Each row is a point. A path goes straight from each point to the next, and from the last back to the first. The post is the endless flat space through its rows: a point in 2 columns, a line in 3, a plane in 4, and so on, so that a path can go around it. How many times does the path go around the post? Going back the other way cancels.

Post, one row:
[[0.37 0.10]]
Path:
[[ 0.78 -0.25]
 [-0.08 -0.35]
 [-0.12  0.20]
 [ 0.18  0.78]
 [ 0.09  0.39]
 [ 0.01 -0.16]
 [ 0.42 -0.30]
 [ 0.62  0.12]
 [ 0.57  0.17]
 [ 0.70 -0.07]
 [ 0.24 -0.21]
 [-0.22 -0.02]
 [-0.06 -0.45]
 [ 0.76 -0.39]]
Times around: 0

Post (7 x 8):
[[-0.17 -0.13 -0.85 -0.16  0.14  0.18  0.58  0.05]
 [-0.35 -0.25 -0.24  0.08 -0.28  0.50 -1.02 -0.68]
 [ 0.07  0.02 -0.16  0.56  0.26  0.13 -0.43  0.57]
 [ 0.36  0.34  0.01  0.64  0.20 -0.67 -0.05  0.08]
 [-0.07  0.23 -0.98  0.60 -0.65 -0.34  0.88  0.22]
 [-0.48  0.30  0.27  0.00  0.60  0.39  0.34  0.24]
 [-0.22 -0.08  0.37 -0.60  0.17  0.23 -0.22  0.28]]
Path:
[[-0.35  0.20 -0.01  0.59  0.14  0.03  0.06 -0.45]
 [-0.03 -0.23 -0.37  0.57 -0.08  0.06 -0.21  0.52]
 [-0.26 -0.19 -0.22  0.47 -0.07  0.25  0.79 -0.45]
 [-0.30  0.02  0.12  0.98  0.38  0.14 -0.48  0.27]
 [-0.47  0.32 -0.39  0.98 -0.39 -0.44  0.10  0.45]
 [-0.26  0.20 -0.51 -0.18 -0.65 -0.39 -0.01  0.42]
 [ 0.12  0.69  0.00  0.55 -0.02 -0.30 -0.07 -0.10]
 [ 0.17  0.50 -0.01  0.17 -0.20 -0.23  0.48 -0.31]
 [-0.02  0.19  0.48  0.16  0.41  0.13  0.54  0.19]
 [ 0.27  0.20  0.20  0.17  0.39  0.08 -0.12 -0.14]
 [-0.32  0.79 -0.59  0.41 -0.04  0.33  0.64 -0.11]
 [ 0.33  0.21 -0.29  0.19  0.25  0.00  0.13  0.30]
 [-0.34  0.04  0.14  0.21  0.44  1.00  0.00 -0.04]
 [ 0.06 -0.28 -0.41  0.01 -0.62 -0.34  0.17  0.09]
 [-0.56 -0.17 -0.11  0.35  0.35 -0.45 -0.19 -0.09]
 [-0.60  0.22 -0.93  1.40  0.32 -0.03  0.39 -0.10]
 [-0.32  0.08  0.21  0.25 -0.53 -0.69 -0.02 -0.01]
 [-0.28  0.29 -0.06  0.14  0.40 -0.27 -0.33 -0.62]
 [-0.35  0.24  0.04  0.18 -0.23  0.59 -0.76  0.36]
 [ 0.21  0.38 -0.02  0.33  0.32  0.30  0.10  0.20]
 [ 0.74 -0.10 -0.31  0.24 -0.25 -0.13  0.21 -0.31]
 [ 0.01 -0.54  0.07  0.19  0.48  0.55  0.07  0.58]
 [ 0.23  0.11 -0.20  0.59 -0.50 -0.44  0.52  0.29]
 [ 0.08 -0.10 -0.33  0.25  0.04 -0.04  0.23 -0.19]
 [ 0.12 -0.62 -0.57  0.55  0.17 -0.24 -0.07  0.79]
 [-0.64 -0.34 -0.79  0.13  0.17  0.05  0.02  0.12]
 [-0.13 -0.25 -0.65 -0.51  0.42  0.33 -0.07  0.31]
 [-0.59  0.71 -0.11  0.74  0.38  0.47  0.17 -0.27]
 [-0.09  0.33 -0.43  0.38 -0.12  0.39  0.35  0.09]
 [ 0.34 -0.29 -0.12  0.18 -0.04 -0.04 -0.05 -0.27]]
Times around: 3

Post (13 x 14):
[[-0.08  0.19 -0.44  0.01 -0.67  0.12 -0.13  0.41  0.01  0.22  0.36 -0.45
   0.22  0.28]
 [-0.48 -0.01  0.03  0.16 -0.05  0.13  0.04  0.46  0.37  0.24  0.08  0.32
  -0.22 -0.09]
 [-0.27  0.38 -0.42  0.11  0.15  0.21  0.47  0.10  0.37 -0.48  0.32  0.41
  -0.08  0.06]
 [-0.17  0.18 -0.64  0.16 -0.08  0.64 -0.03 -0.09  0.07  0.39  0.42 -0.17
  -0.20 -0.14]
 [ 0.87 -0.29  0.60  0.29 -0.33 -0.10  0.35 -0.79  0.07  0.76  0.16  0.75
   0.04  0.19]
 [-0.22  0.21 -0.03 -0.16 -0.07  0.21  0.53  0.55 -0.09  0.31  0.43 -0.70
  -0.26  0.01]
 [ 1.13 -0.25  0.62  0.18 -0.22  0.36 -0.34 -0.73  0.24  0.32 -0.18  0.15
  -0.10 -0.29]
 [-0.15  0.24 -0.32  0.73 -0.20  0.25  0.34  0.09  0.42  0.16  0.01 -0.18
  -0.22  0.45]
 [ 0.08 -0.22  0.61  0.04 -0.29  0.05  0.48 -0.72 -0.36  0.15 -0.62  0.82
  -0.10  0.40]
 [ 0.18 -0.12 -0.50 -0.01  0.01 -0.06  0.25  0.46  0.01  0.28 -0.15 -0.08
  -0.32 -0.07]
 [-0.02 -0.40 -0.15  1.03  0.63  0.39  0.06 -0.27  0.22 -0.37  0.18  0.38
   0.35  0.02]
 [-0.37  0.63 -0.22  0.01  0.10 -0.18 -0.08  0.80 -0.48  0.22  0.15 -0.25
  -0.55  0.37]
 [-0.13  0.10 -0.33  0.71 -0.46  0.07  0.18 -0.01 -0.03 -0.23  0.45  0.03
  -0.21 -0.48]]
Path:
[[-0.10  0.31  0.06 -0.25 -0.13  0.36  0.59  0.77  0.04  0.27  0.03  0.03
  -0.20 -0.39]
 [ 0.30  0.00 -0.30 -0.14 -0.73  0.62  0.00  0.03 -0.07  0.45  0.29  0.12
  -0.12 -0.38]
 [ 0.03 -0.63 -0.50  0.34  0.12  0.52  0.66 -0.34  0.16  0.38  0.66 -0.05
   0.32  0.39]
 [ 0.04 -0.34  0.04  0.20 -0.65 -0.31 -0.82  0.20  0.23  0.71 -0.28  0.46
  -0.43 -0.18]
 [-0.37  0.12 -0.40  0.24  0.06 -0.61  0.17  0.27 -0.37 -0.85 -0.08  0.24
   0.09 -0.75]
 [ 0.35  0.62  0.23  0.26 -0.46 -0.33  0.37 -0.47  0.31  0.63 -0.08  1.05
  -0.23  0.73]
 [-0.66  0.37 -0.17 -0.14  0.02 -0.06  0.54  0.05 -0.09  0.63 -0.40  0.86
  -0.73  0.03]
 [ 0.57 -0.01 -0.76  0.59 -0.29  0.47  0.06  0.14  0.19  0.06  0.36 -0.14
   0.44 -0.55]
 [ 0.57 -0.27 -0.52  0.32 -0.39  0.19 -0.09  0.01 -0.24  0.17  0.00  0.15
  -0.26 -0.27]
 [-0.52 -0.32  0.09  0.12  0.66 -0.05  0.13  0.40 -0.76  0.36 -0.12  0.37
  -0.36  0.81]
 [ 0.13 -0.35 -0.10 -0.19  0.14  0.01  0.19  0.36  0.43 -0.01  0.17 -0.35
  -0.30 -0.45]
 [-0.49  0.36 -0.13  0.00 -0.05 -0.21  0.48  0.40 -0.18  0.23 -0.35 -0.42
  -0.66  0.18]
 [-0.44  0.78  0.41 -0.31 -0.54  0.29  0.02 -0.25 -0.43 -0.72 -0.01  0.20
   0.19 -0.25]
 [-0.29  0.31  0.12  0.62 -0.21 -0.58  0.57 -0.06 -0.03 -0.15  0.16 -0.05
   0.13  0.41]
 [ 0.44  0.10 -0.22 -0.15 -0.54  0.32  0.12 -0.45 -0.26 -0.03  0.03 -0.73
  -0.14  0.30]
 [-0.28 -0.15 -0.60 -0.42  0.31 -0.42 -0.07  0.48  0.08 -0.11 -0.02  0.22
   0.16 -0.48]
 [-0.10  0.32 -0.10  0.42  0.14 -0.20  0.03  0.08  0.39  1.06 -0.02  0.09
   0.23  1.26]
 [-0.01  0.04  0.55 -0.32  0.24  0.37  0.38 -0.33  0.19  0.18  0.13 -0.21
   0.00  0.39]
 [-0.82 -0.21 -0.02  0.70 -0.23  0.39  0.40 -0.37  0.08  0.31 -0.53  0.04
  -0.36  0.55]
 [ 0.32 -0.15 -0.04  0.61 -1.08 -0.59  0.10 -0.43 -0.27 -0.01 -0.64  0.10
   0.08 -0.16]
 [ 0.05 -0.13 -0.39  0.13 -0.54  0.22 -0.04  0.02  0.48  0.75 -0.32  0.58
   0.00 -0.89]
 [-0.68 -0.15 -0.50  0.16 -0.27  0.45  0.30  0.57 -0.33  0.51 -0.17  0.32
   0.16  0.21]
 [ 0.07  0.24 -0.34 -0.64 -0.37  0.35  0.41  0.86  0.03  0.83 -0.04 -0.94
   0.20 -0.07]
 [-0.09  0.38  0.18  0.54 -0.46  0.11  0.44 -0.28  0.48  0.45  0.69  0.00
  -0.09 -0.83]]
Times around: 2
